Every row gives one point. Each copy is the shape, with its points in the same order, turned, moved and blurred by noise. Is it also mirrored, or only turned?

Shape (7 x 3):
[[ 2.0  1.9  2.8]
 [ 0.7  1.1 -0.9]
 [ 1.0  1.2  3.4]
 [-2.1 -5.3 -5.1]
 [ 3.7 -0.5 -6.4]
 [-1.6  0.8  4.2]
 [ 3.6  7.6 -2.1]]
Copy 1 (7 x 3):
[[ 0.2  3.3  2.4]
 [-0.5  2.1 -1.5]
 [ 0.6  1.9  2.1]
 [-5.6 -1.6 -5.2]
 [-4.1  5.4 -5.1]
 [ 1.2 -1.2  2.4]
 [ 3.3  7.9 -2.9]]
Copy 1 is: mirrored
Copy 2, 7 rows:
[[ 1.7  3.0  3.1]
 [-0.1  0.4  0.6]
 [ 2.1  3.8  2.5]
 [ 0.9 -3.3 -6.4]
 [-1.1 -6.2  0.2]
 [ 1.9  5.6  0.1]
 [-4.8 -0.3  6.8]]
Copy 2 is: mirrored
Copy 3, 7 rows:
[[ 2.5  1.4  2.7]
 [-0.1  1.4 -0.1]
 [ 2.7  0.2  2.6]
 [-7.2 -2.6 -2.2]
 [-5.8  5.0 -1.3]
 [ 3.3 -2.5  1.7]
 [ 3.1  7.6 -1.9]]
Copy 3 is: mirrored

Shape, 7 rows:
[[ 0.8 -3.3  2.0  2.3]
 [-1.7 -3.9  1.2 -0.9]
 [ 2.4  8.3 -0.4  1.0]
 [-0.2 -5.3 -1.7  3.7]
 [-3.0 -2.8  2.7  2.7]
 [-4.7 -5.1 -0.2  3.2]
 [-0.5  6.5 -2.1 -2.2]]
Copy 1, 7 rows:
[[ 1.9 -3.5  2.8  1.2]
 [-0.3 -4.9  1.3 -2.7]
 [-2.6  7.2  1.1  2.4]
 [ 3.9 -5.4 -0.6  3.5]
 [ 4.3 -3.4  1.9 -3.0]
 [ 5.4 -4.8 -2.1 -0.7]
 [-4.0  4.4 -1.4 -0.2]]
Copy 1 is: mirrored
Copy 2:
[[ 2.6 -4.2  3.2  1.2]
 [-0.5 -3.3  2.1 -2.0]
 [ 7.3  4.4 -2.8  2.7]
 [ 1.6 -7.6  0.9  2.9]
 [-0.4 -2.5  3.2  2.2]
 [-3.3 -4.7  0.1  2.7]
 [ 4.9  4.0 -4.2 -0.8]]
Copy 2 is: only turned
Copy 3, 7 rows:
[[ 0.7 -4.9 -1.5 -1.0]
 [-0.6 -4.8  2.5 -0.4]
 [-2.8  6.9 -2.0 -1.5]
 [ 1.8 -5.7 -0.6  3.4]
 [-2.9 -5.7 -0.9  0.4]
 [-1.9 -6.5  0.9  3.9]
 [-3.3  6.2  3.5  0.5]]
Copy 3 is: mirrored
Copy 4 (7 x 4):
[[ 3.8 -2.8  1.7  1.9]
 [ 1.8 -4.4  1.7 -1.5]
 [-1.2  7.8 -1.2  0.9]
 [ 7.7 -3.0  1.7 -0.9]
 [ 2.9 -2.7  5.0  0.1]
 [ 5.5 -3.7  5.5 -2.6]
 [-1.9  5.5 -1.0 -3.2]]
Copy 4 is: mirrored

Shape (11 x 8):
[[  2.6   4.0   5.2   6.3  -0.4   3.1  -1.2  -1.9]
 [ -2.5   3.1  -6.7   6.9   0.3   3.3   1.3  -1.0]
 [  1.6   0.3  -3.7  -2.9  -2.2  -1.4   1.8  -1.6]
 [  1.3   2.7   0.0  -2.9   1.7  -1.0   3.7  -2.0]
 [  0.7   3.3   0.7  -3.8  -0.3   3.4  -0.8  -1.7]
 [  1.7   1.9  -2.9  -2.4  -0.1  -3.9   0.0   3.7]
 [ -5.7  -1.2   3.8  -0.5  -1.1 -10.6  -3.5   1.7]
 [  2.0  -0.9   2.9  -1.3   1.8   3.0   0.6  -1.3]
 [ -0.1   2.7   5.1  -0.6  -3.7  -4.2   0.9   0.5]
 [ -5.2  -1.4   0.9   2.9  -1.1   2.4   2.0  12.4]
 [  1.4  -8.4   2.8  -0.6  -4.4  -2.9  -0.1  -1.3]]
Copy 1:
[[ 0.2  4.5  5.9  6.3  3.7  4.7  1.9 -3.1]
 [-2.6  0.1 -4.9  8.1  1.8  1.4  3.3 -1.3]
 [ 3.0 -0.7 -2.5 -1.3 -1.4 -0.2  1.9 -1.8]
 [ 0.6  0.5 -0.7 -3.3  0.8  1.4  4.7 -1.8]
 [ 0.5  2.0  0.3 -3.1  0.6  6.3  0.4 -2.4]
 [ 2.4  1.3 -1.0 -3.2 -0.3 -2.7  0.2  3.7]
 [-2.5  0.3  9.2 -1.2 -4.1 -6.7 -2.2  1.1]
 [ 1.8 -1.8  3.0 -1.0  4.7  4.0  1.2 -1.9]
 [ 2.4  1.1  6.8 -1.1 -2.9  1.0  3.7 -0.4]
 [-4.5 -2.5  2.3  3.9  1.9  0.6  2.3 12.2]
 [ 6.0 -7.3  6.3  0.4  0.1 -0.8 -0.1 -0.5]]
Copy 1 is: only turned
Copy 2:
[[  3.1   1.5  -2.2  -1.9   7.9   2.8  -4.5   0.8]
 [ -1.1   0.6 -10.3   3.2   2.8   3.0   1.8  -0.1]
 [  2.4   1.6  -2.3  -2.8  -4.0   0.2   3.8   0.7]
 [  1.1   4.9   0.8  -2.4   0.1   2.4   4.3   0.0]
 [  1.0   3.2  -0.5  -3.4  -2.2   5.6  -1.0  -0.7]
 [  1.8   4.9  -1.5   0.2  -3.9  -1.2   1.6   4.6]
 [ -4.2   0.9   4.5   0.5  -2.3  -9.1  -2.4   2.7]
 [  2.7   1.0   2.5  -0.6   1.2   5.3  -0.1   0.3]
 [  0.0   2.5   2.2  -5.8   1.7  -2.4  -1.1   3.4]
 [ -5.6  -0.8  -1.2   3.1   0.4   3.2  -0.8  12.9]
 [  4.7  -6.9   4.3  -1.4  -2.3  -2.2   1.3   2.9]]
Copy 2 is: mirrored
Copy 3 (11 x 8):
[[ 4.2  1.2  2.3  5.5  1.8  2.4  2.0  5.8]
 [ 1.4 -2.1 -6.2  7.4 -0.6  3.0 -0.9 -1.9]
 [ 2.0 -0.7 -0.2 -1.6 -3.9  0.4 -1.1 -4.5]
 [ 1.3  3.2  0.5 -1.8 -0.5  0.9  1.0 -3.6]
 [ 3.1  1.6 -2.1 -3.7 -1.4  2.8  0.3  1.9]
 [ 1.0  1.4  0.8 -1.6 -1.0 -0.8 -6.7 -3.0]
 [-9.1 -2.2  4.3 -1.7 -0.2 -6.0 -3.2  0.5]
 [ 3.8 -0.4  1.6 -2.7  2.3  2.7  1.6 -0.3]
 [-2.7  2.5  5.5 -0.6 -2.6  0.0 -0.2  1.4]
 [-4.8 -3.6  2.7  1.5  3.0  9.8 -9.1 -0.8]
 [ 1.3 -8.6  6.4 -2.7 -1.4 -1.2  1.2 -1.7]]
Copy 3 is: mirrored
Copy 4, 11 rows:
[[ -1.1   1.8   4.9   5.2   4.7   4.2  -1.6   0.1]
 [ -0.9   2.0  -7.6   5.4   5.2   4.7   2.4   1.5]
 [  0.6   1.0  -3.3  -2.0  -2.2   0.0   0.5  -0.4]
 [ -1.2   2.6   0.9  -3.8   2.1  -0.8   0.9  -1.2]
 [ -1.3   2.2   1.1  -3.0   1.0   3.7  -3.2   0.8]
 [  2.6   2.6  -2.1  -0.5  -1.1  -3.4  -1.4   3.7]
 [ -5.8   0.2  -0.4   4.2  -2.1 -10.1  -6.9   3.2]
 [ -1.8  -2.2   3.1  -1.5   3.3   1.1  -0.2   0.2]
 [ -3.4   3.5   3.8   2.9  -1.9  -1.9  -1.9   2.0]
 [ -2.9  -0.5  -1.0   2.7   2.6  -0.4   2.3  15.2]
 [ -1.6  -6.7   2.0   4.1  -3.4  -3.9   0.1   0.0]]
Copy 4 is: only turned

Shape:
[[-2.9 -0.4  6.4 -4.3 -1.4 -3.1  4.3 -1.3  6.2 -0.5  2.9]
 [ 0.6  3.0  2.5  3.4 -1.2  1.6  0.4 -2.0  2.8  6.8  5.0]
 [ 5.7 -1.9  0.8  6.9  0.2  3.3 -2.7  6.3  1.3  4.9  4.4]
 [ 3.4  3.7  3.7  5.5 -0.9 -3.4 -4.9 -2.2  3.4  0.6  1.4]
 [ 3.0 -1.5  4.4 -1.8 -0.1  2.3  3.2 -2.1  4.8  5.9 -0.9]
 [-4.4 -0.2  5.4 -1.5 -1.3 -3.7 -4.5  0.8  5.4 -3.2  2.2]
 [-2.4  3.7  1.5  2.9 -3.0 -4.5  4.4  2.0 -4.4  0.3 -0.3]
 [ 4.3  0.6 -0.2 -0.2  1.0 -3.7 -1.6 -0.2  6.3 -4.0 -0.3]
 [ 1.9 -0.8  0.6 -0.2  4.3 -2.1 -1.7  1.7  1.5  1.6  7.1]
 [ 5.5  3.2  4.7  1.1  2.8  0.5  4.2  3.8 -0.8 -1.0  5.4]
 [-4.9 -7.2 -0.8  0.2  4.2 -3.1 -7.0 -2.5 -0.2  4.4 -3.2]
 [ 1.8 -5.0  0.2 -1.9 -1.3 -2.1 -2.1  4.8 -3.3 -1.4 -1.9]
 [ 2.0  0.5 -3.3  0.4  4.2 -5.9 -2.5  0.1  1.7 -5.6  6.1]
 [ 0.2 -0.1  0.1  4.1  2.9 -1.2 -0.9 -4.1 -2.8 -4.2  5.4]
 [ 3.4 -1.8  2.8 -4.3  4.3 -0.5 -3.9  5.8 -0.4 -3.7 -1.6]
 [-0.2 -3.0 -1.6  6.1  5.7 -5.4  1.8  2.3 -5.2 -0.7 -4.8]
 [-5.6  3.0  1.5  2.5 -0.6 -1.1  0.5  0.0  0.7 -0.2 -2.0]]
Copy 1, 17 rows:
[[-2.9 -3.2  3.6 -1.5 -0.7 -2.3  7.3  1.6  5.6  2.6  3.1]
 [ 2.4  3.5 -1.0  1.5  0.6  2.9  2.9 -1.2  2.1  7.9  5.0]
 [ 7.9  0.1 -1.1  4.2  3.3  5.1 -0.3  5.8 -1.0 10.4  1.4]
 [ 6.6  2.7  4.2  4.8 -1.0 -0.6  0.5 -0.7  1.1  3.1  1.8]
 [ 2.8 -1.7  0.1 -2.9  1.3  3.6  5.4 -2.0  6.1  7.0 -0.8]
 [-2.0 -1.9  6.2  2.3 -1.9 -3.2 -0.9  3.8  3.9  0.6  3.0]
 [-2.5  3.3 -2.7  3.3 -3.0 -2.4  5.9  2.1 -3.4  3.2 -2.8]
 [ 6.7 -0.5  2.2  2.0  1.5 -1.6  2.6  3.9  5.1 -2.4 -0.3]
 [ 3.2  0.5  0.3 -0.4  6.3 -1.8  1.1  4.0 -0.6  4.5  4.3]
 [ 4.0  2.4  2.1 -0.6  3.0  2.5  8.7  5.9 -3.4  3.8  1.5]
 [-1.0 -3.5 -0.8  1.0  5.0 -3.1 -8.2 -3.4  1.4  3.3 -4.2]
 [ 3.0 -3.7 -0.9 -1.6 -0.4 -1.3 -1.4  6.5 -1.8  3.4 -5.9]
 [ 5.3  0.3 -1.0  1.9  4.4 -5.4  0.8  5.7 -1.4 -3.3  4.1]
 [ 3.2 -0.7 -0.7  2.3  1.7 -0.8  1.2  0.1 -5.9 -2.5  4.2]
 [ 3.2 -1.1  4.8 -3.3  3.5  0.2 -0.8  8.2 -0.5  0.1 -4.5]
 [ 1.3 -1.3 -2.7  5.8  5.2 -2.0  1.9  1.1 -5.4  0.6 -8.9]
 [-4.1  1.8 -0.7  4.0 -1.2  0.5  1.3  0.6  1.0  0.4 -1.4]]
Copy 1 is: only turned
Copy 2, 17 rows:
[[ -3.6   0.4   2.5 -10.3  -0.1   1.7   5.6  -3.8   3.8  -2.4  -0.6]
 [ -1.2   1.1   1.5  -0.4  -0.9   1.4   5.5  -5.3   4.5   6.3   3.9]
 [  3.0  -1.8   4.1   4.1  -2.1  -1.2   0.7   3.8   5.7   7.8   5.5]
 [  1.4   2.7   2.8   2.0  -0.7  -2.3  -1.2  -5.8   6.2   1.0  -1.3]
 [ -0.6  -2.1   3.3  -6.0   1.1   5.2   4.2  -3.2   6.0   6.0  -1.6]
 [ -4.5   0.7   1.7  -5.4  -0.7  -1.4  -2.6  -3.4   4.7  -5.5   2.3]
 [ -3.4   3.8   3.2   0.8  -0.4  -3.0   8.0  -1.2  -2.5   0.0  -2.6]
 [  3.9  -0.5  -1.7  -2.6   0.3   0.1  -0.3  -1.7   7.2  -2.4  -3.3]
 [  2.3  -2.1  -0.5  -3.1   3.7  -1.9   1.4  -2.0   2.7   2.0   4.8]
 [  7.0   1.2   5.7  -2.4   1.6   0.1   6.6   0.5   0.8   1.1   3.9]
 [ -9.0  -6.5  -3.4   0.2   5.4  -1.2  -3.6  -2.5   1.1   3.5  -1.7]
 [  0.4  -3.4   0.6  -1.6  -0.8  -0.8  -1.5   4.4  -2.8   1.7  -1.8]
 [  4.3  -0.5  -5.1  -1.2   2.9  -4.6   1.2  -2.5   2.3  -4.0   2.5]
 [  1.8  -2.8   0.1   3.1   3.1  -0.7   2.7  -5.6  -0.5  -3.6   3.0]
 [  3.7  -0.1   1.2  -5.4   4.4  -0.5  -4.9   4.0   0.3  -0.7  -0.5]
 [ -1.8  -3.5   1.7   5.5   6.4  -3.6   2.7   2.7  -0.5  -0.1  -5.2]
 [ -6.0   3.4   1.1   0.6   1.5   1.9   2.6  -1.9   1.3  -0.8  -1.2]]
Copy 2 is: only turned
